Every row gives one point. The points of each table are mixes of a few directions, plus a little noise. Count the directions of each table, and those that both share. Where both have some left over, give the other angles between the two spaces (their principal angles), to ten degrees, smallest first.
In the rows, zero is written as 128.

First (5 x 2)
[[128 129]
 [130 150]
 [129 148]
 [121  17]
 [132 199]]
Second (7 x 2)
[[ 80 149]
 [210  92]
 [ 86 147]
 [172 108]
 [ 84 147]
 [192 100]
 [ 73 152]]
Directions: first 1, second 1, shared 0; angles 70

First (9 x 6)
[[214 171  84  77 127 124]
 [129 134  92 135 134 152]
 [169 179 113  70 114  94]
 [ 89  73 192 173 116 175]
 [120  59 169 189 175  59]
 [ 84  73 191 173 128 144]
 [117 149 133 107 113 125]
 [158 214  25  73 107 180]
 [ 67 103 154 159 140  99]]
Second (6 x 6)
[[140 119 189 108 121  65]
 [144 116 211 102 118  42]
 [116 137  64 148 135 194]
 [121 133  91 140 132 166]
 [109 143  26 160 140 234]
 [139 120 187 110 121  67]]
Directions: first 4, second 1, shared 1

First (9 x 11)
[[129 127 128 127 128 126 129 128 127 129 128]
 [173  91 122 104 187  79 190  97  26 143  98]
 [116 138 130 135 113 140 113 136 155 125 135]
 [158 102 124 112 169  95 169 108  59 138 107]
 [136 121 127 124 140 119 141 122 107 131 121]
 [112 141 129 137 109 144 108 138 162 124 138]
 [116 138 129 132 112 141 114 136 153 123 136]
 [ 75 172 134 157  59 186  56 163 249 109 162]
 [134 123 127 126 133 122 134 124 117 130 125]]
Second (11 x 11)
[[131 118 157 176 100 144 139 155  80 108 170]
 [100  87 131 189 109  95 132 167  91  43 155]
 [102 129  82  69 154  95 146 106 190 113  88]
 [162 158 152 114 126 173 120 112 121 199 133]
 [119  99 139 184 118 108 107 155  91  80 144]
 [114 131 112 102 129 121 158 124 150 117 125]
 [158 150 142 117 138 154 100 110 129 188 117]
 [156 156 138 102 136 159 115 106 137 194 118]
 [116 113 142 163 103 130 153 154  95  89 163]
 [113 131  94  83 152 103 129 107 176 125  91]
 [136 137 120 108 144 127 110 112 147 152 106]]
Directions: first 1, second 3, shared 0; angles 90

First (10 x 18)
[[109 188 113 208 160 123 139  88 207 120 133 139 142  87 164 150 107 104]
 [130  96 149 107 126 140 131 145 127 135 179 163 156 102 126 152 165 142]
 [139 156 156 148 130 124 132 139 142 122 139 125 138 101 124 124 127 120]
 [117 153  98 160 144 126 115  99 158 133  97 122 109 140 152 128  95 120]
 [131 109 105 112 122 135  99 119 109 146  92 119 100 166 139 114 101 138]
 [103 194 114  59 197 130 113 141 113  85  55 146  20 249 102 195 129 155]
 [156 134 142 141 104 126 103 135 114 147  98  90 118 129 132  77  85 123]
 [117  96 125 131 109 118 179 127 115 113 172 130 179  87 107 130 173 115]
 [149  76 145 109  93 136 117 144  99 153 152 124 153 110 126 100 134 137]
 [132  80 135 108  95 122 157 140  93 126 161 121 166 105 104 110 164 124]]
Second (10 x 18)
[[135 114 158 147 136  79 204 143 135 196 173 140 127 152 167 107 121 204]
 [136 147  96 105  99 158  81 124 161  92 100 130 124 135  92 122 128  93]
 [132 128 129 141 131 132 129 143 121 152 121 120 134 117 114 143 120 115]
 [133 133 117 131 122 145 111 139 128 133 109 122 132 117 101 141 121 102]
 [ 98  87 198 160 192  69 217 113  55 160 193 129 131 118 221 127 147 202]
 [129 140 102 114 115 162  76 123 134  88  95 123 128 118  94 140 129  81]
 [125 137 113 101 114 140 100 103 146  75 121 135 120 141 129 112 139 119]
 [146 123 144 145 119  89 193 153 156 208 162 140 126 157 146 106 114 195]
 [120 132 114 130 134 166  77 129 100  96  89 111 136  93  93 164 129  60]
 [127 137 109 104 114 145  94 111 144  82 115 133 122 135 119 120 135 108]]
Directions: first 5, second 3, shared 0; angles 70, 70, 80

First (9 x 24)
[[ 95 124 195 106 125 164 107 199 137 119  50 117 150 165 215 100  93 166
  170 228  56 204 148 192]
 [140 131  90 130 113 100 127 114 132 158 163 136 133 109 119 143 135 125
  121 108 148 119 118 102]
 [149 146  61 115  98  85 105  66 153 161 219 160 110 103  87 151 178 113
   92  29 176  72 120  61]
 [142 102 129 182 172 135 197 138  74 106  92  90 138 109  82 134  88 105
  133 163 151 125 107 146]
 [109 153 177  82 131 173  73  80 168  63 146 159  74 174 109 105 194 120
   97  35 119  72 164 119]
 [140 125  82 135 104  87 134 143 126 185 147 129 156 100 149 146 110 139
  139 156 135 155 111 114]
 [125 136 138 115 128 139 112 108 140 110 140 138 110 139 116 123 150 124
  115  92 130 105 137 120]
 [152 114  69 164 123  83 168 137 101 179 145 113 158  83 115 154  96 123
  135 156 158 142  97 110]
 [101 120 212 122 158 187 128 168 121  71  49 109 124 171 159  97 107 139
  150 185  79 158 151 188]]
Second (9 x 24)
[[106 125 184  83 139 124  70 212 164 152 111  96 129 169 185  94  72 106
  157  89  91 174  90 144]
 [ 96 115 151 103 132 135 129 151 140 109 107 123 104 133 163  93 122 142
  135 132 104 165 133 148]
 [113 148 136 112 135 109 122 142 122 153 136 104 132 143 135  97 103  94
  136  61 153 140  84 118]
 [180 153 161 169 133 188  97  84 128  90 120 152 152 166  75 191 167 126
  110 167 118  45 174 129]
 [114 148 167 139 142 195 151  60 109  42  94 157 103 154  94 116 192 145
  105 144 126  85 189 152]
 [111  82   7 140  99  47 218 111 103 170 169 137 107  21 134 121 130 163
  122 161 163 187 113 104]
 [201 174  94 180 128 117 113  81 106 175 171 129 187 143  50 194 133  75
  111  84 191  38 101  81]
 [102 119 145 102 130 122 120 163 140 128 118 115 113 133 162  94 108 131
  142 116 112 167 117 141]
 [131  90 104 130 113 115 135 152 146 134 130 138 120  92 151 151 125 168
  133 198  93 161 151 135]]
Directions: first 3, second 4, shared 1; angles 30, 80

First (11 x 32)
[[127  99 137 135 125  50 135 132 156 184 117 159 203  83 180 173  80  91
  113  91 169   7 135 196 136 140 143 114 135 143 203 209]
 [128 155 129 120 119 138 120 129 136 131 164 142  85 132 121 137 160 119
  142 136 150 143 143 124 151 166 122 140 102 154 111  95]
 [128 136 131 125 122 111 125 130 141 146 147 145 124 118 138 146 134 112
  132 123 153 102 140 145 144 155 129 131 114 148 139 131]
 [128 137 126 126 128 148 126 127 121 114 132 121 108 140 115 117 141 137
  133 138 118 159 126 111 127 126 124 132 125 125 108 106]
 [129 118 120 132 141 175 132 124  97  82  93  89 123 157  98  84 126 167
  123 146  71 200 104  82  95  74 123 124 155  86  93 107]
 [128 140 135 123 116  92 124 132 154 166 162 162 125 105 151 165 135  95
  134 115 178  72 150 165 159 178 130 133 102 167 153 140]
 [128  90 123 140 145 140 139 125 102 100  66  91 178 138 122  95  88 159
  108 127  71 147  97 109  82  54 133 111 174  74 131 158]
 [128 115 126 133 135 133 132 127 119 118 106 115 145 132 125 116 114 139
  121 128 108 135 117 121 112 102 130 122 144 109 129 138]
 [129 109 121 135 142 163 135 124 100  89  86  91 141 150 107  89 114 163
  118 139  73 181 102  92  92  69 127 120 160  83 106 124]
 [128 147 132 122 118 114 122 130 145 148 162 151 106 119 136 150 147 108
  138 126 163 108 146 144 154 170 127 137 103 159 132 118]
 [128 162 129 118 118 144 118 129 136 129 173 142  71 136 116 135 170 119
  146 141 152 154 147 119 156 173 120 144  95 160 102  82]]
Second (9 x 32)
[[124 108 115 141 146 153 115 128 137 106 159 164 147 135 120 113 119 144
  123 129 101 140 128 103 126 120 118 116 115 123  63 129]
 [146 137 145 125 134  99 124 110 144 116  72  91 143 108 143 133 123 143
  135 140 140 136 132 127 114  91 149 128 147 120 187 167]
 [134 141 144  96 145 121 118 133 147 142 144 150 106 108 132 165 123 118
  138 119 172  88 160 144 162 159 106 124  88 181 122 133]
 [129 140 141  65 137 154 147 148  89 147 109  97  71 142  96 154 112 115
  131 110 141 102 139 148 149 143  81 119 107 169 122  88]
 [ 92 134 141 141 149 174 100 149 137 114 196 179 128 118 138 115 131 153
  113 118 148 130 140  98 159 162 105 145  93 149  55 114]
 [170 122 121 142  98  64 155  93 125 125  19  47 156 131 134 121 130 121
  138 153  97 159  98 147  68  56 182 121 198  69 245 169]
 [130 103 102 147 129 144 128 126 127 115 151 156 146 146 115 110 126 127
  124 130  88 143 117 114 113 121 128 115 131 107  78 121]
 [135 120 100 162  87  89 142 114 135 152 138 133 146 142 135 123 149  95
  131 132 113 129 109 150 109 141 166 131 154  98 164 128]
 [ 91 149 146 133 125 157 121 151 114 135 162 134 109 125 138 119 138 136
  113 115 155 127 128 119 150 160 113 152 119 139 114 104]]
Directions: first 2, second 5, shared 1; angles 50

First (11 x 32)
[[144 174 174 144 115 122 112 136 163  92 130  90  96  82  92 123 121 104
  155 109  82 108 139 170 164 127 143  88 140  76 130  82]
 [ 99 114 156 118 102  68 160 129 141 158 119 184 150 135 128 167 167 145
  141 156 105 140 119 148  78 134 127 125 153 125 119  95]
 [116 168  14 173 203 162 171 164 112  87 104 193 186 166 112 145 128 139
  189 124 129 167 134  15  59 170 131 202 100  60 164 179]
 [145 154 109 157 133 163 134 117 137  80 132 105 112 132 135  77  96 140
  150  95 134 138 148 140 116 152 143  87 120  57 139 161]
 [ 75  57 174  79  61 119 160 108 128 161 120 154 153 144 122 150 159 158
   87 144 165 178 121 174 103 128 118 161 151 171  93 105]
 [100  74 119  75 112 175 117 124  99 154 122 115 141 145 120 133 126 127
   62 133 178 162 124 107 174 114 116 217 110 221  94 142]
 [133 116 128 103 124 161 104 120 112 133 130 100 106 129 138 101 106 120
   86 117 139 134 136 125 186 117 130 155 105 176 105 148]
 [188 103 140 147 146  79  68 117 115 179 177  60 111  97 165 150 126  98
  118 157 173   9  90 154 131  64  87  17 155 189 183 113]
 [161 152 133 112 154 111  85 127 112 146 130 121  76 126 164  98 108 103
  100 130  71  98 139 113 202 113 145 129  98 184 106 145]
 [113 159 106 159 125 142 183 119 144  73 111 175 141 161 137  87 120 171
  177  99 110 188 159 132  53 187 156 104 125  10 128 164]
 [134 135 152 133 128 100 113 146 140 139 135 106 134  88  92 180 147  99
  144 147 119  85 106 137 141 102 112 117 151 140 149  74]]
Second (11 x 32)
[[124 175  91 124 119 167  68 141 140 118 135  89  98  96  96 118 123 114
  167 104 130  57 117 121 138 136 129 151 152 138 122  81]
 [ 92  55 203 104  84 140 141 135 131 204 118 122 173 183  58 144 169 159
  117 131 184 156  74  92 167 158 165 165 165 154 106 115]
 [151 175  51 171 176  98 130 141 121  76 128 137 139 107 210  88  89  96
  135 115 110 129 162 145 112  72  78 100  88 105 166 168]
 [ 86 179 142 115 147 137 132 139 119 135 112 138  80 137 134  89 184 117
  112  86  93 147 152 122 115 150 194 120 148  96  98 138]
 [159 109 112 133 126 122 134 118 129 110 132 132 136 119 144 150  93 136
  130 149 136 130 130 131 121 129  96 136 109 139 144 135]
 [126 160 145 100 108 160  91 108 139 118 146 108  64  86  77 156 143 125
  144 137  88  67 135 151 115 153 154 113 151 131  99  68]
 [129 197  75 142 146 140  82 137 134  94 140 104  98  85 136 102 118  95
  159 107 100  66 144 147 122 100 114 108 129 117 134 102]
 [125  36 196 128 109  91 183 115 123 172 128 154 198 175 116 156 135 152
   97 170 158 189 104 129 144 111 117 110 117 141 135 154]
 [110 100 124 152 145  99 162 155 117 154 106 144 193 180 165  88 136 128
  111 107 169 191 115 100 149 104 122 142 118 121 147 183]
 [117 214 107 124 136 149  71 120 138  96 154  99  61  63 102 118 143  90
  159 119  61  37 154 173 112 103 139  73 142 111 111  68]
 [188   7 162 115 111 104 215  99 117 131 109 181 168 176 170 198  76 194
   78 184 178 239 121  97 113 191 100 189  88 156 148 196]]
Directions: first 6, second 5, shared 0; angles 30, 40, 40, 60, 90

First (11 x 32)
[[108 116 137 129 162  77 114 101 170 122 172  98  41 217 149 153 108 125
  151  89 178 137  88 142  85 163 123 139  61 155 121 108]
 [107 127 133 112 138  83 130 115 134 174 120 135 113 149 121 101 136 108
  163 122 191  67 205 141  78 153 109 137  63 141 103 158]
 [140 131 121 136 114 158 131 134 116 107 128 132 145 104 127 140 128 135
  103 134  92 160  95 124 160 110 139 127 168 116 143 111]
 [167 141 141 118  64 210 148 177  89  90  46 173 249  14 114  80 129 151
  114 186  20 131 167  95 175  82 110  63 220  93 129 175]
 [132 123 122 143 155 127 116 130 137 124 155 100 111 147 136 155 131 136
  116 120 127 150  77 122 146 126 150 142 146 134 140 103]
 [132 126 130 130 145 125 122 140 130 141 125 115 142 125 128 123 137 132
  134 136 131 112 136 116 131 127 133 126 138 132 125 139]
 [150 118 139 139 183 130 106 178 139 153 113  82 181 112 132 114 150 152
  145 159 115  89 136  78 148 119 145 108 179 138 120 164]
 [154 125 147 127 134 154 122 172 130 116  90 118 190  91 131 102 131 153
  140 162  79 111 141  87 145 112 123  82 178 125 120 169]
 [107 143 103 120  77 132 152  85  96 135 137 177 106 112 110 136 129  96
  101 110 150 146 149 176 125 127 125 168  97 111 139  95]
 [ 99 131 101 133 138  94 129  85 123 162 176 129  67 165 121 159 138  98
  113  94 195 133 121 168 115 145 146 192  80 133 138  83]
 [114 128 135 120  96 118 138  91 144  84 146 148  63 172 140 144  94 122
  129  96 130 170  92 159 100 145 105 123  77 131 130 103]]
Second (9 x 32)
[[130 148 127 122  83 140 150  98 118  93 130 162 114 120 112 122  99 126
  120 114  95 140 123 152 125 141 127 143 115 102 116 123]
 [138 142 127 131 109 143 140 114 126  97 137 140 123 122 118 129 106 135
  120 120  90 140 105 136 137 137 138 140 137 108 119 124]
 [146 168 132 135  73 151 163  67 133  29 170 159  72 147 105 139  52 145
  112  83  33 170  45 165 135 170 154 172 121  75  99 108]
 [142 103 150 137 196 115  94 179 161 142 121  67 150 151 154 126 143 155
  156 148 132 109 110  75 130 122 129  86 158 160 127 155]
 [113 140 105 133 109 120 140  81 118 120 169 145  75 149 116 156 116 109
  103  95 143 156  97 170 129 142 145 184 101 115 136  83]
 [125 143 121 116  77 149 150 116  99 124 103 174 152  84 110 108 125 115
  117 136 112 126 169 147 131 120 116 129 127 107 127 133]
 [ 96  94 135 109 157  84 107 154 137 201  96 116 132 147 152 111 172 103
  163 146 233  89 214 119  81 116  79  85  74 180 140 149]
 [146  94 140 146 220 126  82 208 149 176 112  49 190 122 155 131 178 155
  144 171 145 103 120  55 157  97 142  84 197 167 144 153]
 [112 120 114 123 127 125 127 133 109 170 115 139 146 108 126 127 160 108
  120 140 170 120 170 135 129 110 120 131 123 138 144 120]]
Directions: first 4, second 4, shared 3; angles 40

First (10 x 32)
[[141 103 117 165 142 146 149 130 171 125 126 150 102  87  86 116 108 116
   72 129 124 129 161 136 103 130 144 150 116 126 139 116]
 [123  97  67 138 144 161 183 114 111 165 136 132  96  76 113 158 123  92
  121 136 133 100 160 146  96  96  95 140  80 138 119 119]
 [175 170 143 118 126 102  98 151 137 110 132 129 165 134 142 113 125 147
  122 128 100 130  86 131 146 120 137 135 160 130 116 126]
 [245 206 111 119 145 110  99 162 202  54 108 137 211  80  89 101  96 134
   81 123  48 142  80 172 133 118 123 150 163 134 137  90]
 [ 74  54 100 156 143 159 215 144  44 195 152 179  34 178 105 116 169 128
  130 136 199 100 174 113 123  79 159 177 107 141 131 160]
 [ 82 160 170  85  97  80  39 134 101 117 111 101  96 223 173 115 109 197
  143 135 135 120 102  44 150 147 146  72 143  90 143  99]
 [  7  64 166 135 126 176 174  81 127  79  82 135 122 202  62 118 170 108
  193  96 211 194 209 143 140 205 147 101 124 128 205 164]
 [180 194 147  97 100  45  10 165 109 178 164  95  96 135 239 133  76 198
   83 162  71  65  41  37 133  86 131 102 143  96  59  85]
 [143 124  44 105 147 175 210  89  90 157 138  98 186  40 137 200 156  42
  202 124 116 113 129 215 111  97  33 127  75 168 100 146]
 [110 110 214 162 112 124 105 109 188 100 130 124 171 126 134 112 144 119
  134 108 144 187 138 143 144 201 167 123 170 129 129 174]]
Second (8 x 32)
[[110 145 197 122  60 139 136 105 203  92 138  95 249  60 154 145  81 136
  110  74 187 127 150 205 195 135 131 173 119  83 136 154]
 [ 72  79 187 161  74  90 121  80  73 188 120 149  45 193 179 114 145 208
   83 201 184  41 155  76 118 123 132  87 123 123  91 137]
 [235 170  58 148 169 130 139 125  78 169 134 171  60 121 152  79 158 137
  154 178  97 132  93 106  42 126  54  60 151 161  80 143]
 [ 94  99 138 107 185 172 118 159 224  92 154 114 169  86  82 149 112  28
  162  37 138 247 143 156 172 146 167 200 101 102 149 155]
 [ 63 122 159 149  55  97 104 113  70 152 115  94  83 169 167 137 110 207
   98 156 133  55 148  59 105 161 161  70 146 118 161  90]
 [116 106 103 104 205 161 122 168 183  99 141 127 140 114  68 144 133  36
  162  69 104 225 126 139 149 129 157 183 109 129 146 135]
 [167 183  67 112 120 112 133 155  71 102 102 107 151 139 108 137 128 154
  131 147  51  84  95 122 102 119 121 100 157 160 171  67]
 [165 122 117 120 156 123 150 120 121 132 120 165 130 141 112 118 157 119
  123 161 129 113 114 161 140  84 100 150 117 148  90 143]]
Directions: first 6, second 5, shared 1; angles 40, 50, 60, 80
